Each row of a before or after table is a point. The points were changed in one or more steps. Then noise was added and the rows were shuffled. The steps act on columns, c1 being the first. Name the steps. A step turns or swaps two columns, mirrors them in a line or flattens them onto one, adds a multiple of one to another, or multiplies or shifts one. Angles are multiples of 10 degrees, from the lower column toward the higher: turns from -170 to 170, lines from 10 to 170 but not 90. Use the fewest steps. Two steps may share a column if one is a turn and the other turns, adds or multiplies; they go together, in the order done. Otherwise the lowest column goes first.
In the rows, 128 means zero.

Before, 13 rows:
[[118 128]
 [169 117]
 [129 138]
 [119 137]
 [ 97 151]
 [158 123]
 [166 109]
 [161 104]
 [120 130]
 [112 137]
 [150 101]
 [166 113]
 [120 128]]
After:
[[119 145]
 [120 135]
 [122 139]
 [165  71]
 [155  94]
 [125 134]
 [164  70]
 [167  71]
 [174  74]
 [151  81]
 [113 155]
 [117 138]
 [100 183]]
Steps: add -1 times c1 to c2

Before:
[[116 147 102 141]
 [ 68 103 135 142]
 [146 142 116 161]
 [140 172 118 160]
 [106 124 146 130]
 [132 117 129 117]
 [130 136 157 142]
 [107 139 109 146]]
After, 8 rows:
[[135 150  87 160]
 [135 130 174 164]
 [120 152  99 173]
 [126 117 129 100]
 [151 128 107 209]
 [112 141 156 130]
 [ 68 159 139 167]
 [170 147 109 208]]
Steps: turn c1 and c2 by -50 degrees; multiply c3 by 1.6; multiply c4 by 2.5

Before, 13 rows:
[[115 120 142 121 128 113]
 [107  91 135 148 133 134]
 [117 106 128 121 136 129]
 [120 128 143 123 130 123]
 [103 110 139 137 142 129]
 [115 123 129 125 132  86]
 [120 130 132 144 121 118]
 [138 123 143 119 137 130]
 [118  99 141 127 139 107]
 [127 131 103 125  87 131]
 [139 117 118 187  88 134]
 [113  90 140 120  97 129]
 [144 122  72 126 112 129]]
After (13 x 6):
[[ 95 164 118 138 145 132]
 [167 136 132  94 129 129]
 [155 126 143  73 128 127]
 [123 168 105  75 131 124]
 [146 116 128  71 148 119]
 [ 94 142  72  76 136 141]
 [153 118 134  99 163 107]
 [104 118 145  67 132 134]
 [196 111 141  78 157 133]
 [172 111 140  87 145 110]
 [188 126 142  72 137 128]
 [154 153 140  71 172 116]
 [248 124 130  75 132 148]]
Steps: turn c1 and c6 by 130 degrees; multiply c1 by 3; mirror c2 and c5 in the line at 140 degrees; shift c4 by -50

Before, 12 rows:
[[137 130 140 151 105  66 116 121  78]
 [110 187 131  66 129 150 141 122 117]
 [130 107 110 120 116 119 191 154 113]
 [130 119 109 149 128 111 118  94  98]
 [139 159 125  94 129 139 170 138 163]
 [112 145 116  83 145 138 167 125 156]
 [144 105 118 127 129  86 140 110  70]
 [151 136 135 126 148 126 106 131  92]
 [160 112 139 135  92 113 106  96  75]
 [107 152  95 146  87 116 165 168  84]
 [152 159  70 112  78  92 134 167  90]
 [157 149 128 153 127 104 140  92  67]]
After, 12 rows:
[[138 114 164 134  94 115 137  98  70]
 [126 148 156 152 123 103 167  93  85]
 [119 106 145 127 138  86 168 108  86]
 [138 131 137 154 102  71 145 122  79]
 [ 95 153 108 145  81 114 184 170 112]
 [136 135 149 125 144 127 129 128  86]
 [125 159 139  97 117 135 147 142 179]
 [109 117 131 148 129 112 135  94  98]
 [118 144 115  83 138 135 148 126 172]
 [112 106 128 123 119 119 193 156 147]
 [ 69 163 148 112  72  92 151 169  97]
 [130 187 110  68 109 149 144 122 125]]
Steps: swap c1 and c3; add -0.3 times c2 to c5; turn c7 and c9 by 30 degrees

Before:
[[150 110 109 174 140 130 175 119 123 150 102]
 [157 125 135 140 169 130 160 106 158 139 112]
 [152  85 145 158 149 152 140 101 162 146 155]
 [122 104 129 145 166 155 144 125 148 167 110]
 [133 100 152 143 153 115 173 116 150 173 141]
 [154 110 149 107 106 147 149 180 137 148  65]
 [ 97  97 161  38 111 142 126 129 107 122 121]
 [112  87 164  69 152  91 109 150  73 119 113]]
After (8 x 11):
[[156  89 143  99 122 156  93 183 115 109  98]
 [159 100  82 131 116 104 107 113 132  93 147]
 [152 106  87 156  94 111 156  88 118 113 106]
 [177 125  97 125 117 129 125 107 131 121 123]
 [165  83 105 126  80  97 109  92 140 135 164]
 [113  96 127  63 126 127  92 190 129 144 114]
 [160 104 110 137 131  84 133 115 126 121 121]
 [121 108 103 139  87  98 111 186 107 134  71]]
Steps: add -0.7 times c2 to c1; turn c1 and c5 by -70 degrees; mirror c3 and c7 in the line at 130 degrees; turn c4 and c8 by -40 degrees; turn c6 and c10 by 130 degrees; flatten c9 and c11 onto the line at 70 degrees

Before:
[[104 109 140  75 157 111 179 128 111 137 113 102 186 109]
 [141 100 227 160 156 106 147 106 118 146 117 132 101 232]
 [115 147 110 151 161 123 154 143 127 118 123 102 104 128]
 [112 130 133 161  76 103 164 133 130 122 115 148 142 115]
 [103 135  99 158 143 106 116 145 122 173 118 154  99 138]
 [114 210 117 145 149 160 110 144 160 162 123 102 114 103]
 [141 127 107  72 111 125 135 135 143 157  67 151 149 125]
 [102 101 128 138  90 168 114 152 114 121 125 160 134 106]]
After (8 x 14):
[[102 118 132  74 152 136  87 161 108 158 113 156 181 113]
 [143 121 133  74 109 125 126 135 142 158  69  95 136 124]
 [104 155 115 140 100 124 148 144 123 124 126 103 138 107]
 [118  98 157 153 159 130 129 149 115 112 120 145 109 128]
 [116  65 154 142 155 132 178 105 149 156 125 147 101 104]
 [109 108 115 162  75 119 107 152 138 126 116 112 141 114]
 [145 145  43 162 152 132  95 131 147 137 120 175  93 234]
 [105 126 143 155 141 129 147 136 118 160 120  93  86 137]]
Steps: turn c2 and c7 by 150 degrees; turn c7 and c8 by -40 degrees; turn c3 and c12 by 150 degrees; add -0.3 times c3 to c9; flatten c5 and c6 onto the line at 10 degrees; turn c10 and c13 by -20 degrees

Before, 12 rows:
[[108 144 147 166 104 110 125 126 145 213 172 154 174 129 119 135 103 112]
 [150 165 113 118 137  94 152 145 123 106 212 117  99 117 103 128  97 100]
 [120 103 118 109 132  97  80 119 158 124 141  94 138 120 146 121 118 141]
 [141 109 160 127  97 122  56 115 128 107 143  90 109 152  84 150 115 192]
 [ 92 116 176 129 122 129 138 190 113 104 187  95 125 185  83 124 100 112]
 [ 92 111 113 176  92 113 147 119 118 113 155 128  98 134 143 122 125 136]
 [130 129 121 140 157 101  73 139 119  97 148 133 104 135 119 119 115  98]
 [149 131 112 126 143 170 101 121 130 138 173  72 155 140  80 120 104 120]
 [ 99 137 132 134 137 101  97 115 116  96 134 120 130 137 117 151 171 105]
 [ 94 139 133 172 139 101 158 138 119 111 139 102 103 121  97 129 108 180]
 [169 128 115 132 104  93 155 133 130  98 142 228 109 122 232 138 117 153]
 [ 84 134 131 136 100  93 148 123 118 129 124 191 115 129  96 167  98 115]]
After:
[[151 132 157 125 131 170 111 109 133 137 171  73 149 141  78 116 150 120]
 [132 133  92 144 126  99  84 144 118 100 155 132 110 140 123 124 153 101]
 [102 130 104 135 101 100 103 121 114  94 134 115 135 142 110 151 114 106]
 [ 94 139 110 178 135 105 168 140 117 115 138 101 115 124 100 133 149 180]
 [167 134  78 129 145  96 167 142 125  91 139 224 119 128 229 138 108 151]
 [107 147 131 171 159 108 136 106 145 209 171 155 158 116 119 133 116 112]
 [151 168  81 123 146  93 160 152 129 107 214 115 102 124 102 133 141  95]
 [ 93 119 186 134 152 133 145 154 113 114 185  98  90 185  80 122 138 111]
 [ 82 136  92 134 164  99 154 134 117 132 127 189 123 125  88 172 109 110]
 [141 116 152 128 153 119  66 131 125 108 143  88 125 157  86 149 103 192]
 [121 100  84 110 132 100  90 123 160 126 142  96 140 125 143 122 128 139]
 [ 95 106  94 176 144 110 160 140 113 118 153 123 110 130 146 122  99 138]]
Steps: add 1 times c6 to c3; multiply c17 by 0.7; turn c5 and c17 by 120 degrees; shift c7 by 10; flatten c8 and c13 onto the line at 130 degrees; turn c10 and c14 by -10 degrees

Before, 11 rows:
[[101 117 113 177 168 173 100 153 109 106 150 155 150  82 134 106 141 129
  142  88]
 [155  90  97 165 126 138  97 138  93 163 145 163 134  81 132 142  83 142
  140 111]
 [116  85 163 168 167 163 109 102 163 110 126 129  77 156  96 168  84 134
  103 146]
 [ 73  62 145 118 143 112 126 113 161 105  92 112 139 108 132 101  82 132
  148 133]
 [158 136  92 188 149 110 176 123 180 126 149 135  74  72  77 148 150 149
  151 120]
 [164 137 153 133 116 147 190 131 154 152 117 143 121 145 150 125 143 132
  102  65]
 [126 137 147 106 127 139 139 145 134 167 149 150 133  83 144 113 173 116
   92 125]
 [ 85 148 115 166 162 106 141 131 148  91 141 112 108 126 129 133 131 144
  122  74]
 [114 112 156 113 184 107  98  70 156  93 162 146 108 164 170 107  89 135
  149 146]
 [152 122 142 101 116 115 163 150 125 149 157  93 153 105 168 171  83 101
  150 128]
 [121 126 163 164 137 167  96 141 161 171  84  73 105 118 116 171 117 141
  165 107]]
After:
[[159 135  92 187 149 110 174 123 154 139 150 135  75  74  79 144 146 148
  145 122]
 [151 122 141 101 118 115 165 152  98 114 156  94 152 105 168 139  79 102
  145 128]
 [124 136 148 105 125 140 140 145 143 186 150 148 133  82 145 126 138 116
  103 124]
 [ 73  62 145 116 145 113 125 111 171  81  93 113 138 109 132 127 109 133
  142 134]
 [115 114 155 111 185 108 100  71 163  76 162 147 108 164 170 128 121 135
  142 149]
 [122 127 164 163 137 169  97 141 125 155  83  73 106 118 116 149  91 140
  157 106]
 [100 121 115 179 169 173 101 154 128 119 151 155 150  80 134 118 154 128
  139  88]
 [115  85 161 168 167 164 109 103 129  83 126 130  75 155  93 149 105 135
  110 147]
 [164 138 151 133 115 147 189 130 153 155 116 143 121 147 149 134 123 134
  110  64]
 [ 83 150 116 167 161 105 141 130 139 102 141 112 108 129 129 134 153 141
  126  73]
 [155  90  97 164 126 141  98 138  92 125 146 164 133  79 134 120  72 139
  136 110]]
Steps: turn c9 and c16 by 40 degrees; multiply c16 by 0.4; turn c10 and c17 by -40 degrees; multiply c19 by 0.7

Before, 8 rows:
[[130 135  87 165  88 112 104 159 176 159 110 105 144 170 179  78 109  97
  143 163  99 161 105 126 128 130 159 137 146 168 169 164]
 [146 135  91 120 109  85 148 160 123 158  76 119 137 130 112  82 151 150
  127 122  97 108 146 120 167  73 140 138 101 128 130  89]
 [ 95 101 127 128 159 147 152 124 192 173 146  95 158 137  95 131  71 170
   84 126 153 152 119  94 198 111 140  96 133 111  99 161]
 [131  75 120 148 156  92 144 137 152 104  68 109 138 128 130  88 145 168
  122 117 140 122  72 154 128 147 117 115 157 113 128 151]
 [118 145 128 136 139 161 107 155 173 100 143  95  98 167 177 150 109 101
  103 137 142 100  78 116 137 156  98 118  86 152 154 170]
 [135 102 151 139 149 144 152 169 134 131  79 127 109 160 100 154 146 116
  109  94 131 133 150 113 141 133  74 104 154 145 101  87]
 [123 129  91 128 162  84  95 134 143 151 131 100 173 169 130 138  90 161
  139 117 164 102 148 123 171 147 129 117  91  97 109 161]
 [154 120 147 139 113 151 121 166 157 125 145 120 108 108 101 116 130  92
  140 158 123  80 153 152 148 159 112 123 160 127 152 116]]
After:
[[ 95 135  93 121 110  83 146 132 136 155  76 115 141 128 116  73 151 155
  125 126  96 116 149  92 169 187 146 139 128 165 130  88]
 [ 94 145 128 138 143 160 107 141  82 101 143  86 100 167 179 206 108 100
   99 138 138 169  76 101 131 117 100 118 154 121 153 168]
 [145 100 123 127 162 143 154 159  64 172 145  85 161 135  94  95  75 167
   78 123 155  90 122 130 197 126 138  94 157 111  98 161]
 [144 118 144 142 110 148 120 100  96 123 147 134 108 105 101 108 125  95
  139 164 118 180 151  98 150 123 113 124  86 139 157 113]
 [101 131  86 129 162  82  96 137 113 151 133  91 176 171 130  74  92 161
  140 118 167 161 149 117 171 128 126 116 157 102 116 157]
 [142 104 147 145 144 142 151 133 121 130  77 130 107 159  99 198 147 120
  107  93 130 128 152  88 140 116  75 108 104 109 103  87]
 [149  74 111 148 159  93 145 101 101 109  64 112 140 123 130  45 143 169
  123 119 141 140  73 124 130 115 115 120 112 156 132 152]
 [138 136  80 162  91 114 107 123  76 163 112 110 142 170 181 151 104  96
  141 160 100  98 104  95 131 109 158 131 116 190 169 164]]
Steps: turn c1 and c29 by -120 degrees; add -0.3 times c29 to c12; mirror c8 and c24 in the line at 130 degrees; multiply c9 by -1; turn c16 and c30 by -60 degrees; multiply c16 by 2.5; turn c22 and c26 by -150 degrees

Before:
[[119  67 126 128 108  57  58 135 166 146 123 119 149 121 117  76 135 116
  151  94 115 145 143 153 155 158 192 153 141 149 145 143 118 127  99 175
   92 137 155  94 125 155 141 150 152 147 141 138]
 [ 91 120 109 132 114 167 130 133 109 148  98 145 184 132  88 139 123 139
   75 124 107 101 100 177 116 122 168 115  92 126 157 154 111 157  99 196
   88 105 125  87 109 149 119 119 110 100 136 164]
 [153  82 142 136 134 129 164 129 213 135 108 157 135  72  99  99 136 164
  130 124  84 136 118 114 176  91 115 164 107  83  65 147 127 179 120 116
   93 164 178 121 187  84 133  93 118 167 106 129]
 [158 105 129 153 110 121  88 178 152 113 102 114 163 168 114 147 123  58
  156 115  79 173 174 107 140 160  97  90 155  99 101  93 102 151 117 116
  102 142 138 109 136  74 150  71  84 161 143 140]
 [135 151 165 149  96 123 139 158 180 149 144 149 170 164 121 174 156 112
  142 164 177 163  93 131 159 112 128 144 122  88 124  85 140 174 145 192
  133  92 141  77 110 128 168 123 145 159 129 126]
 [ 96 153 109 152 117 139 156 151 136 106 166 139 154 154 149 136  75  94
   94 176 148  94 159 109 151 129 112 148 127  94 119 166 100  93 139 152
   81 152 153 103 126 115 130  83 130 172 156  96]
 [106 159 168  97 133 119 134 124  95 148 111 167  84  73 192 119 123 151
  143 162 148 126 178 134 142 113 104  90 144 141 114 176 135 155 181 119
  100  89 105 118  90  84 142 162  86 104 155 133]
 [ 95 113 121 158 117 138 137 142 151 131 121 141 134  72 137 100  89 104
  105 103 147 118 155  93 155 143 117 161 118  89 145 120 116 103  93 141
  146  89 122 103 134 140 117 126 103 130 105  99]
 [121  90 114 156 123 122 154  97  92 151 105 113 124 138 131 133 137 125
  150 129 140 133 100 172 137 108  59 148 143 141  93 112 153 133 117 129
  138 152 117 147 116 100 107 103 141 129 119 133]
 [ 79 114 151 121 124 136  82 176 130  70  93  62 164  95  75 121 105 102
  131 157 123 142 152 184 152 136 120 137 150 110 107 126 116  85 142 165
   79 128 149 108 143 186 125 140 147 145 188 107]
 [131 147 111 148 105 113 114 156 129 120 123 112 137 129 138 110 160 102
  136  96 182 118 144 129 140 118  95 164 176 115 127 154 148 114 139 126
  119 167 147  93  80 115 149 117 150 129 132 121]]
After, 11 rows:
[[155  83 140 108 141 132 164 132 213 133 110 160 135  64  98  99 138 164
  132 124 164 127 117 113  77  91 117  86 112  82  63 129 126 178 120 114
   93 162 177 119 178  87 132  91 117 167 105 127]
 [ 95 112 121 129 129 139 135 144 154 129 121 141 133  73 134 102  90 103
  104 104 161  89 157  94 101 141 115 147 116  88 145  95 117 102  91 141
  148  90 123 113 125 139 118 125 103 130 105 103]
 [120  90 112 134 119 125 155  97  91 150 106 112 122 142 132 132 136 127
  150 129 149 159  99 173 129 108  59 142 109 141  90  95 153 132 114 129
  137 153 118 139 117  99 106 102 139 130 120 134]
 [118  67 124 133 153  59  57 134 168 146 124 118 149 123 116  73 135 117
  150  94 150 121 145 153 114 156 192 115 101 150 147 126 113 129 101 173
   94 139 154 107 125 153 138 152 150 147 142 141]
 [108 159 167 102 160 117 132 124  98 145 112 168  82  82 192 119 122 149
  143 160  90 127 177 134 127 113 102 146 107 143 111 172 133 158 181 119
   99  88 109 129  82  85 142 160  85 104 154 129]
 [ 80 113 151 134 131 133  85 175 129  70  93  60 166  93  75 123 106 102
  132 156 137 120 151 183 122 136 117 125  95 109 104 132 115  86 142 166
   80 130 151 108 136 185 124 139 148 144 190 106]
 [131 146 111 122 162 115 115 155 128 124 122 112 138 136 135 112 160 102
  136  97 162  96 144 131 149 119  95 182  84 116 128 109 147 115 139 127
  121 166 147 121  83 113 150 116 153 133 131 122]
 [ 89 121 109 120 158 169 131 134 110 149  98 143 183 133  86 139 121 138
   75 123 115  43 100 181 116 120 170 109 161 126 155 128 112 157  95 197
   89 103 127 111 110 151 119 119 110  98 137 165]
 [158 104 132 153 112 121  86 178 153 112 100 112 163 167 114 147 121  61
  157 113  90 150 175 107 138 161  95  78  99  96 100  94 105 150 117 116
  100 142 140  92 143  74 151  71  85 160 145 140]
 [ 96 151 109 105 166 142 157 153 137 108 168 139 153 152 145 137  77  92
   96 176 145  68 157 110 109 127 112 147 111  94 118 112 100  92 136 154
   81 153 154 131 132 114 133  83 129 174 157  96]
 [135 154 164 166 115 125 139 157 180 146 144 149 170 166 122 173 159 115
  143 163 146 111  92 131 101 113 127 176 113  84 122  92 140 174 146 190
  134  95 142  77 116 129 170 123 145 157 128 126]]
Steps: turn c5 and c32 by -130 degrees; turn c4 and c32 by -110 degrees; turn c14 and c41 by 10 degrees; add 0.7 times c19 to c40; turn c22 and c40 by -60 degrees; swap c21 and c28; turn c25 and c29 by -140 degrees
